Each row of a before or after table is a point. The points were changed in one or more steps. Then noise was added and the rows were shuffled. The steps act on columns, c1 being the first. Write out the steps. A step turns or swaps two columns, mirrors them in a line or flattens them onto one, adds a multiple of one to another, or multiplies or shifts one. Angles are multiples of 10 degrees, from the lower column toward the higher: turns from -170 to 170, lines from 10 to 170 but not 90. Use the fewest steps. Two steps may share a column if one is a turn and the other turns, adds or multiplies; they go together, in the order done. Otherwise the lowest column goes first.

Before (10 x 2)
[[ -9 -49]
 [ 17  20]
 [ 13  22]
 [-27 -70]
 [-19  26]
 [ 57 -19]
 [-19   6]
 [ 40  -8]
 [-77  25]
 [ 51 -93]]
After (10 x 2)
[[-12  59]
 [-27   1]
 [-12  40]
 [ 51  90]
 [-22  -2]
 [ 41  16]
 [ 12 -15]
 [ 76   6]
 [ 13 -81]
 [-15 -31]]
Steps: turn c1 and c2 by 120 degrees

Before (8 x 4)
[[ -6  16 -12  27]
 [-20  25 -10 -55]
 [-34  15 -17  24]
 [  2  19  85  14]
 [-12  15 -30  26]
 [-26 -13  14  38]
 [-23 -20 -19  13]
 [  9 -95 -20  27]]
After (8 x 4)
[[ 12  29 -17   1]
 [ 12   1 -32   3]
 [ 10 -25  10  -3]
 [ 37 -33  80  -4]
 [ -6  22 -11  -4]
 [ 31  21  -1   2]
 [ 42 -60 -78  -2]
 [  5  30   1   5]]
Steps: shift c1 by 30; turn c2 and c3 by 40 degrees; multiply c4 by 0

Before (8 x 9)
[[  5 -53  68 -23  33   3 -32 -48   2]
 [-21 -28  58  31 -37  33  50 -21  68]
 [  7  53 -15 -37 -31   6  37  58 -78]
 [ 87 -11  66  13 -26 -27 -15  13 -12]
 [ 75 -95  24 -30 -37  51 -12  -5  36]
 [-21 -34   3 -29  -9  44 -24  57  -4]
 [  5  -8  45 -16 -87  77 -41 -55  50]
 [ 24  18  21  32 -35  40   2  -1 -49]]
After (8 x 9)
[[-19  47  32 -74 -39  62   5 -15   7]
 [ 28 -29  36 -22 -37  18  34   3   5]
 [ 12 -54   6 -26 -30  -8 -39  56 -18]
 [-18  22  41  42  -7   7 -23  62  27]
 [ 71  71  55  30 -41  27 -21  -5  64]
 [ -1  18  67  55 -91  42   6 -57  -3]
 [ 87   8 -34  14 -23  70  19  16  13]
 [  7  34  10  42  23  67  -7 -48  42]]
Steps: multiply c9 by 0.4; turn c2 and c9 by -130 degrees; swap c3 and c6; turn c4 and c7 by 110 degrees; multiply c4 by 1.3

Before (12 x 12)
[[  8  -8 -47  18  44  43  47  24  27 -17  15  -4]
 [ 27   5   2 -11   8  -7  10 -43  -2  19  -1 -18]
 [ 13   2  20  14 -22  -1  12 -33  -2  18 -36   9]
 [ 20  21  14  -5  -1 -21  10 -24 -32   6 -12  30]
 [  8  23  39  26   4  32  28 -35   5   5  13 -13]
 [-17  14  10 -21   0 -18  -4 -38   3  26 -15  23]
 [ 12 -35 -14 -27  47  18 -10  16  12   1  -7  23]
 [  4  -4   7 -21  22 -35 -19   5  17  -5 -21   5]
 [ 29  37  15   1 -14  28  14 -23  27  15  -1   4]
 [ -3  11   2 -16 -13  -6 -36 -19 -16  10  -9 -11]
 [  5  17   1 -21  25  10   2 -21  -4  -5 -35  -2]
 [  8 -35 -38 -21  42   9  -4  -1  24 -46  -1  26]]
After (12 x 12)
[[ -2   4  -8 -15 -15   0 -32  10  49  59 -11 -36]
 [-17  18 -20 -19   0   2   8  52  80  75  -8  66]
 [ 11 -35  25 -23  41  30 -11  22 -11   3  17  78]
 [ 27 -30  -7 -15   8   2  14  56  94  69 -31 -56]
 [  7  -2  60  17  45  20  19  -9 -66  31  10 -13]
 [ 28 -10  17   1 -15 -27  -4  51  35  64 -54  10]
 [  8 -22   8 -21  23  -6  -3  23  48  44 -40  -4]
 [  5 -24 -32 -22  22  15   5   8 -20  43 -12  15]
 [ 12 -40  24 -25  50   4 -22 -10 -42  49   9  71]
 [  7  17   7  24   3 -46   5  45  74  55 -16 -38]
 [ 16 -38  -9  11 -22 -19  13  38  74  66 -37  26]
 [ 22 -20 -25  -5   2  -3  25   4  67  56 -42  90]]
Steps: add -1.5 times c1 to c11; turn c2 and c11 by -50 degrees; add -0.7 times c6 to c7; turn c3 and c6 by -120 degrees; multiply c8 by 2.5; turn c8 and c9 by -120 degrees; shift c10 by 50; multiply c12 by 3

Before (11 x 20)
[[ 58  21   0   8 -25   2 -25  29  11 -13  -6  21  -1  56   4  -5 -49 -23
  -15 -11]
 [ 22   2  13 -49 -27 -24 -48  17  28 -42  33  13   5  12  11 -20   1   6
   52 -10]
 [ 16  -1   6  16 -18   5  -9   6 -39  27 -55  11  -5   8  37 -12  20  -7
  -23 -26]
 [ 24  -4  -8  10 -27 -20 -22  -2 -19 -16   6 -41 -27   2   2 -14   3 -53
  -16  38]
 [-43  11  32  -9 -28  12   0  15  16 -11  26  12 -15  34  56 -33 -10   8
   25  36]
 [-34   1  31  17 -42  13  17   4  12 -27 -11  25  -1  -8 -10 -12  19 -47
  -51 -29]
 [-24  27  24  10  -7 -21  10   0   0  -8  14 -11  10  39 -12 -29 -31  17
  -11  -5]
 [ 12  13 -13  26  35 -21  41  -2 -13 -24  19 -17   1   5  -3 -17 -39 -41
   -1 -15]
 [ 43  10  34 -24 -14  10 -26  20  14  11 -54 -18  47 -31  13 -10 -25 -23
  -26  51]
 [ 39 -10  58  -9  60  -3  -2   4 -16  35   4  26   1  -9 -29 -64  37 -56
   -3  18]
 [-17  -1   1 -51 -11  -4 -12   8  11  -7   8   0   1 -30   6  12 -25 -37
   13  -3]]
After (11 x 20)
[[ 66  21   1   7 -26   4 -25  29  11  -5 -30  21   0 -22   4  -5   1  -7
  -15 -11]
 [ 94   2  13 -48 -28 -48 -48  18  28 -41  28  13   5 -13  11 -19   7 -25
   53 -10]
 [ 40  -2   0 -51 -11  -9 -12   9  11  -3 -37  -1   1   0   6  12   0 -25
   13  -3]
 [-48   1  32  17 -42  26  18   4  12 -30 -61  25  -2  24 -10 -12   5 -13
  -50 -29]
 [ 30   9  33 -24 -13  20 -26  21  13  15 -61 -19  48 -52  14 -11  -3  34
  -26  50]
 [-29  13 -13  25  35 -42  41  -3 -12 -16 -35 -17   1  -8  -3 -17   2 -36
   -1 -14]
 [ 25 -10  58  -9  60  -6  -2   4 -16  28 -61  27   0 -39 -29 -64  -6 -30
   -3  18]
 [ -8  -2   6  16 -18  11  -9   5 -39  22 -44  10  -5 -10  38 -12  -4  44
  -24 -27]
 [ -1  -4  -7  10 -27 -39 -22  -2 -19 -16 -56 -40 -26 -20   2 -14   3 -31
  -16  38]
 [  8  27  24  10  -7 -42  10   0   0  -3  29 -11  11  41 -12 -29  -1  -3
  -11  -5]
 [ 21  11  33  -8 -29  25   0  16  16  -9  26  12 -16  54  56 -33   2 -18
   26  37]]
Steps: turn c1 and c14 by -60 degrees; add -1.5 times c4 to c1; multiply c6 by 2; flatten c10 and c17 onto the line at 170 degrees; turn c11 and c18 by -60 degrees; multiply c11 by 1.3

Before (12 x 48)
[[ 29  20  41  23  31 -49  22  11 -54 -27 -26 -24 -14 -23 -59 -10 -52  19
   36  21  48  51 -10 -28   2  17 -42  -7 -31 -30  19  26  -6   0  32  18
    3  45 -15  -8  20 -25 -40 -19  12  68 -43  30]
 [ 16  -8  22 -14  16 -15 -10   1  10  10  25  28   0   7  24   0 -15  12
   13 -13  41 -42  16 -21  54 -56 -48 -10 -34 -54  31  21  22  -6  46 -20
  -15  -2  31  -3  15 -41  89 -19 -22 -18   5  12]
 [-27 -64  63  28  26  12 -95  47  -3   3  14  18  14  39  16  40  59 -31
   -1  26  46 -30 -11  -9   4 -40 -30  -5 -48  95 -16   6   0 -15 -15  20
  -11 -17 -17 -23  -6  -9 -25   1 -27  31 -58  34]
 [-24 -16  -1 -18 -47   5 -23  -5  12 -39  51  12  42  67 -10  -5  -5  16
  -27 -13 -10 -12 -33  19   4 -49  64 -26   7  44   9  21  29 -26 -79 -32
    5  12  32  58  47 -28 -26 -40 -43 -46 -10 -36]
 [ 34  -5  -2  47   1 -45 -24  16 -14  45  18  15 -24 -58  18  11  91  14
   47  -8   4  17   7  -9  -6   0  21  36 -13 -18  19 -48   5  13 -11  36
   -2 -42 -38  26 -14  -2  25 -47   3   1  -6 -50]
 [  6  20  26  31  55  -4 -29  44 -66   3   9  31   4  -6 -28  86  12 -11
  -14 -73 -18  -3   1 -71   9 -36  -1  28  -9  33  15  13  40 -33   1  -6
  -17  39  34 -33  21  15  12 -46  37  78 -18 -27]
 [  1   0 -38  35  32  -7  -6  18  22  10  16   6  19 -16 -15  40  16 -16
   54 -14   4  60  -7  13 -56 -22   8  66   9   5 -56  42  -6 -22 -35  42
   -5  14  -1 -16   7  -3  58  27  20   8 -15  44]
 [-10  18  55  31  19  -7  11 -11  11 -26 -25 -23 -39  31  16 -12 -30 -22
  -14  40   1   1 -24  -1  39 -35 -33  10   9  27   6  -9   7 -22   7 -35
   -6  33  49  56  17   6   4   8  61  -2 -42  10]
 [  1  28 -34  34 -14 -10 -42 -73 -45 -27  33  13 -24 -33 -15  23   4  20
   -4 -18  -5 -13 -30  15  41  23 -39 -20   9   5   3 -27 -46 -39  13 -16
    0  45  13  15  38  34   8 -10   8  -9 -20 -31]
 [-26 -31   4  49 -13  10   3  -8 -14 -47  95  31 -23   9 -14  27  17   3
   13 -27 -40  33   5 -22  39 -58  -4  -6 -21 -17 -55  63  78  28   8 -19
  -14  51   5 -31  29 -16 -40  32 -29 -55 -22  -8]
 [  0   8  28  42 -35 -16   2 -32  24  15 -56 -15  30  -5 -14  13 -64  64
  -42 -17 -22   0 -16  22  20   4 -23 -11 -25 -47 -26 -28 -10 -55  54 -73
   68  31  14  10  42 -57  28 -74  21  14 -80 -21]
 [-27  27  -5   7  18 -25 -67 -11 -26  -2   9  -7  34 -23  34 -36 -12   3
   70 -52  45  51 -23  24 -36  60 -26  41  49 -27 -26  15  22 -29 -18 -22
  -17   3 -18   1  39 -27   6 -39 -12   8 -64 -89]]
After (12 x 48)
[[ 12  -3  20 -16  20 -18 -11   1  10 -16  25  24  -1   8  25  53 -15 -55
   24 -15  40   5  12 -22 -18 -58 -42  -1 -31 -53  24  18  25  -6  49 -24
    4  -4  33  -5  10 -43  95 -18 -22 -20   5  14]
 [  2  16 -35  36 -14 -13 -41 -73 -49  -3  28  12 -29 -33 -12  33   4 -28
    3 -16  -2 -19 -30  15 -35  27 -38 -36  10   5   1 -29  65 -39  13 -15
    5  40  16  15  39  35   8 -10   5  -9 -17 -30]
 [-26 -21   5  46 -11  14  -2 -13 -14  20  97  27 -20  11 -15  32  17  41
  -37 -29 -44 -16   5 -25 -39 -62  -4 -43 -28 -16  -5  67  86  27   4 -21
  -38  49   6 -30  29 -17 -46  35 -30 -57 -22  -6]
 [-33  19  -7  10  10 -25 -64 -10 -28  38   6 -11  38 -22  38 -20 -11  62
    8 -54  44 -27 -22  27  48  59 -23  16  48 -24   6  14  40 -26 -17 -23
  -76   3 -16   0  40 -26   8 -39 -12  10 -64 -93]
 [ 29  14  40  25  27 -54  19   4 -54   8 -26 -25 -16 -28 -61   5 -54  58
   37  19  55 -35 -13 -26   6  18 -37 -27 -31 -32   3  28 -20  -3  29  17
  -22  43 -17  -7  20 -22 -40 -15  13  63 -40  30]
 [ 33  -3  -2  50   1 -47 -19  11 -17   6  17  12 -25 -56  22 -11  91  12
   35 -13   3 -18   8  -7  -7  -1  23  58  -8 -21  11 -50 -16  11 -11  35
  -31 -45 -39  20 -14  -3  31 -47   6   1  -8 -54]
 [-11   8  60  25  24  -8  17 -11   9  14 -21 -23 -41  32  16  42 -33  10
   -2  44   2  26 -27  -1  -1 -36 -30 -18  11  27   6  -7  22 -18  11 -34
   11  36  47  52  16   6   8   8  63  -3 -44   7]
 [  4   1 -36  34  33 -11  -3  17  23  53  13   3  21 -18 -14 -64  16  75
  -22 -17  -1 -11  -4  15 -19 -19   8  38  10   2 -17  43 -30 -20 -36  41
  -74  17   0 -11  10   1  61  27  19   6 -14  43]
 [ -5  10  27  43 -34 -11   9 -36  21 -14 -55 -18  27  -6 -12  10 -64 -25
  -26 -11 -21 -57 -19  22 -21   2 -22   8 -28 -46 -70 -29  39 -51  48 -74
   38  31  14  13  38 -54  29 -79  21  11 -77 -18]
 [-22 -12   0 -15 -46   5 -19  -6  10  -2  51  16  43  65 -14   2  -4 -18
   -2 -14 -12 -10 -38  18   2 -54  61 -49   4  48   0  24  34 -30 -82 -35
   29  15  31  59  48 -34 -23 -43 -42 -48 -16 -32]
 [-25 -49  66  31  24  11 -96  49  -3  -7  12  15  15  40  16  -2  55 -20
  -14  29  46  39  -8 -13 -38 -42 -30  -2 -54  98   7   6 -71 -16 -16  21
  -13 -18 -19 -24  -7  -9 -27  -1 -29  30 -59  34]
 [  8  12  23  29  52  -5 -30  43 -64  29  11  29   5  -6 -30 -27  12   0
    0 -72 -22  11   5 -73 -87 -39   1  15 -10  37  22  10 -26 -32   0  -3
   18  41  34 -37  19  16  14 -43  36  72 -21 -27]]
Steps: multiply c2 by 0.7; add -1.5 times c8 to c33; mirror c10 and c28 in the line at 60 degrees; turn c16 and c25 by -110 degrees; turn c18 and c22 by -110 degrees; multiply c18 by 1.3; turn c31 and c37 by 70 degrees; turn c19 and c37 by -60 degrees
